Each row is a point. Each copy is the shape, with its points in the same order, turned, moved and blurred by noise. Some copies are also mirrored. Which?

Shape (7 x 3):
-0.50  -0.29  0.29
-1.02  0.26  0.17
0.50  -0.12  -0.05
0.24  0.22  0.18
-0.03  0.40  0.46
-0.33  0.04  -0.17
-0.07  0.05  -0.48
Copy 1 (7 x 3):
-0.24  -0.38  0.29
-0.86  0.03  0.51
0.55  0.25  -0.21
0.28  0.41  0.19
0.17  0.36  0.55
-0.35  0.11  -0.04
-0.18  0.33  -0.38
Copy 1 is: only turned
Copy 2 (7 x 3):
-0.39  -0.60  -0.16
-1.11  -0.30  -0.04
0.41  0.09  -0.34
0.08  0.15  0.02
-0.19  0.07  0.33
-0.44  -0.05  -0.41
-0.23  0.17  -0.68
Copy 2 is: only turned
Copy 3 (7 x 3):
-0.24  -0.54  0.51
-0.77  -0.01  0.81
0.64  -0.13  0.08
0.45  0.02  0.49
0.30  0.07  0.86
-0.21  0.01  0.21
-0.05  0.18  -0.08
Copy 3 is: only turned

Shape (8 x 4):
0.80  -0.16  -0.39  -0.42
-0.19  0.44  0.09  0.18
0.05  -0.10  -0.22  -0.10
0.09  -0.18  0.56  0.02
0.50  0.00  0.40  0.09
-0.22  -0.06  0.56  0.32
-0.30  0.19  0.48  0.28
-0.22  -0.68  -0.64  0.82
Copy 1 (8 x 4):
-0.24  -0.66  0.06  -0.70
-0.02  0.32  -0.11  0.22
-0.46  -0.18  0.01  -0.10
0.21  -0.39  0.37  0.31
0.22  -0.28  0.42  -0.19
0.07  -0.01  0.38  0.62
0.11  0.17  0.23  0.48
-1.12  0.25  0.82  0.01
Copy 1 is: mirrored
Copy 2 (8 x 4):
0.85  0.49  0.11  0.14
-0.50  0.01  0.01  0.24
0.21  0.00  -0.15  0.06
-0.06  -0.09  0.48  -0.34
0.13  0.07  0.63  0.01
-0.41  -0.40  0.37  -0.21
-0.51  -0.21  0.32  -0.09
0.50  -1.08  -0.32  0.27
Copy 2 is: only turned
Copy 3 (8 x 4):
0.72  -0.18  -0.55  -0.54
-0.15  0.37  0.30  -0.30
0.16  -0.18  -0.21  -0.34
0.47  -0.15  0.34  0.09
0.64  0.11  -0.01  0.02
-0.02  0.01  0.46  0.36
-0.16  0.15  0.43  0.13
-0.67  -0.36  -0.85  0.60
Copy 3 is: only turned

Shape (9 x 4):
0.22  0.39  0.07  0.87
0.17  -0.39  -0.37  0.56
0.10  0.05  -0.02  -0.36
0.12  -0.37  0.38  0.38
0.25  -0.15  -0.37  -0.17
-0.81  0.41  0.07  0.22
0.14  -0.39  -0.22  -0.23
-0.16  0.07  0.27  1.01
-0.33  -0.12  0.27  -0.21
Copy 1 (9 x 4):
-0.49  0.73  0.57  0.32
0.28  0.44  0.22  0.67
-0.08  -0.18  -0.19  -0.05
0.10  -0.05  0.65  0.32
0.06  0.04  -0.29  0.31
0.12  0.66  0.22  -0.70
0.30  -0.19  -0.17  0.29
-0.09  0.73  0.93  0.18
0.24  -0.11  0.22  -0.33
Copy 1 is: mirrored
Copy 2 (9 x 4):
-0.42  0.65  0.59  -0.12
-0.65  -0.12  0.48  0.34
0.12  -0.21  -0.17  -0.09
0.09  0.15  0.43  0.51
-0.24  -0.43  0.04  -0.07
-0.28  0.73  -0.55  0.25
-0.10  -0.52  0.00  0.24
-0.41  0.83  0.49  0.43
0.19  0.11  -0.29  0.39
Copy 2 is: mirrored

Shape (11 x 6):
-0.57  -0.28  0.40  0.21  0.44  -0.12
-0.53  -0.42  -0.42  -0.16  -0.43  -0.34
0.57  0.14  -0.10  0.57  0.62  -0.28
0.24  0.29  0.21  -0.12  -0.42  -0.04
-0.41  0.57  -0.19  -0.39  0.68  0.20
-0.44  0.36  0.26  0.27  0.04  -0.12
0.29  -0.33  -0.05  0.20  0.39  0.16
0.59  0.64  0.32  0.15  0.22  -0.28
-0.06  0.48  -0.62  -0.08  -0.27  0.14
0.62  0.63  0.52  -0.44  -0.14  0.58
0.60  0.62  0.52  -0.26  -0.41  -0.26
Copy 1 (11 x 6):
-0.30  0.06  -0.08  0.24  0.58  0.37
-0.03  -0.70  -0.63  -0.44  0.20  0.48
0.47  0.63  -0.15  0.04  0.19  -0.45
-0.17  -0.11  -0.30  0.01  -0.55  -0.10
-0.16  0.32  0.47  -0.56  0.02  0.55
-0.08  0.18  -0.17  0.20  -0.12  0.56
0.22  -0.05  0.13  0.00  0.30  -0.42
-0.03  0.64  -0.25  0.03  -0.46  -0.34
0.47  -0.26  -0.15  -0.56  -0.56  0.40
-0.38  -0.07  0.52  0.14  -1.03  -0.37
-0.45  0.17  -0.39  0.03  -0.97  -0.35
Copy 1 is: only turned
Copy 2 (11 x 6):
-0.32  0.57  0.06  0.29  0.23  -0.52
-0.23  0.12  -1.00  0.21  0.29  -0.13
0.07  -0.60  0.48  0.34  -0.05  -0.51
0.08  -0.06  -0.20  0.16  -0.18  0.50
0.62  0.52  0.02  -0.27  -0.31  -0.65
-0.28  0.34  -0.06  0.33  -0.41  -0.18
0.24  -0.15  0.19  0.36  0.45  -0.29
0.04  -0.36  0.51  -0.04  -0.56  0.12
0.60  -0.07  -0.59  0.24  -0.42  -0.09
0.59  0.12  0.43  -0.08  -0.22  0.71
-0.04  -0.21  0.14  -0.17  -0.53  0.77
Copy 2 is: only turned
